Each wall is flat, endless, passes through zero and stands at right angles to its row. A trip goes straight from one point to another. Which walls does it cross, in order?

Walls:
(1): [-12  11  29]
(2): [-21   9  35]
(3): [  4 -17  24]
(4): [ 25 -24   6]
(5): [-2 12 -1]
(6): [ 17 -13  11]
(7): [ 10  -9 -16]
(8): [-15 -26 -34]
Trips:
[ 25 -13   1] to [ 27 -27   6] -> 8
[-5 29 -2] to [-15  35   5] -> none
[ 5 40  4] to [ -8  -6 -14] -> 2, 1, 8, 7, 5
[-60  -6 -14] to [  7  28 -28] -> 1, 2, 7
[-21 -13 -14] to [47 25 -4] -> 5, 4, 6, 8
[-14   2  20] to [ 14 -10  43] -> 6, 5, 4

Walls:
(1): [ 14 -17  14 -19  -3 -60 -23  21 -12  10 -25]
(2): [  2  20  24 -21  -6   4  -9  36  34  -6   4]
(3): [-26 -27   9  17  -5 -14  -8 -16  24 -33 -49]
(4): [ 10  17 -50  13  -2   3  32 -11  23 -14  32]
(5): [ -4   8 -53 -38 -10  13  -6 -17  13 -21 -10]
(6): [-42 -21   2  -1  -2  51  15  -3 -15 -27  -3]
(7): [-21  25   1  11  22  22  33  26 -29   2 -22]
(8): [ -1  23  13 -13  47 -32 -13   9  29   9  17]
Trips:
[  3  -3 -28 -27  23 -32 -10 -12 -24  13   6] to [-11  21  29 -24 -26  13  19 -39   1 -41 -23] -> 4, 3, 6, 8, 1, 7, 2
[ -9  11  52  -4 -10   5  18  11 -28   7   3] to [-20 -14  22  11  23  30  23 -29  19 -20  -9] -> 1, 3, 2, 4
[-20  31   7 -13  -6  -9  23  39  20   2  -5] to [ 11   0   6 -36 -26 -13  15 -11 -29   2   0] -> 5, 4, 8, 7, 2
[ 28  -6 -12  10  -9 -43  -9  -4  41  26   5] to [  4  -9  13  -2 -24 -44  -6   6   7 -43  -4] -> 4
[ 19  26 -39   0  -1  -6 -12   9 -38   5  -7] to [-21   8 -28  -2  18 -18  20  38   5  21 -15] -> 8, 2

Walls:
(1): [ -9  13 -21   0   6   0  32   1   6  -7  -2   8  21 -25   3 -60  20 -16
   8  20  13  10   4 -10]
(2): [  3  -1  14 -12  20  -2  23   7   0  11 -19  11  14  -9 -10 -15  -9  -7
   4  -4  -3   5 -26   3]
(3): [  5  40 -12  -4 -16  21  22  -4  -4   2  10 -11 -14  14  -4   5 -10  -8
  -8  18  15 -14   6   4]
(4): [ 24 -14   4 -31 -17   5  -8  23 -15 -19  11 -26  -7  -2  13 -18   2  -4
  10  12 -13  11   1   5]
(5): [-18  -1  -1  -8  13  14   6  25   5  14  -5 -23   4 -29  -7 -15   3   2
  33   7 -21 -32  -7 -11]
(6): [ 29 -23  -7   1   2  24   3  -9  -1   1   1  -2 -13   2   0 -14  38  -7
  12  -3  -3  13  11 -11]
(7): [  1  11  -6  -7 -19  -3  -3  -9  -3   0 -10  17   0  16  11 -20  -7  26
  20 -26   1  23   8  -4]
(8): [ -8  17  12 -10   3   8   6 -13  23   6  -2   7 -10   8 -17   1   4   5
   1  12 -11  -4  23  28]
(9): [-17 -15 -20  -6  19  15  12   4   6  14  20  -6  13  23   5   9  -8   3
  -9   6 -26  -6   3 -18]
(10): [ 13  11  12  13   5   1 -16 -20  -9  15  12   9  -1 -18   4  -6  -1 -14
  -1 -11 -22   4  16   4]
(11): [ -8   8 -18  -3  13   1   6 -11  19 -15  -8  -1 -14  -9 -14  -2  -7 -13
  -8 -12  -2  -7  -7  -9]
(12): [  0   6   4 -10 -11  -5 -11   5 -13  -8   1  -5  -6  -3 -12  -6   2  -4
   0   8  -9  36  -3   0]
Trips:
[  8   5  34   3   0 -12  -7  21  13 -25   8  -8 -13  -3 -23  11   7   8
   0 -17 -14  -6 -13  -7] to [-11  -5  10 -31 -15  -6   8   0   0 -23  -4   8   3 -16   3 -25  28 -20
 -27  -3   0  32   7 -26] -> 8, 6, 5, 1, 7
[ -6   0  32  -8  19 -13  -9  16 -24  -9 -11  -6  -1 -25 -18  10   4 -25
  -1  13   1   3   3 -23] to [ -3  -7  -7  10 -16 -13  -3  12 -18  15  13  10  -6   0  -8  -5 -15  15
  17   2 -11   1   4   8] -> 11, 1, 7, 2, 9
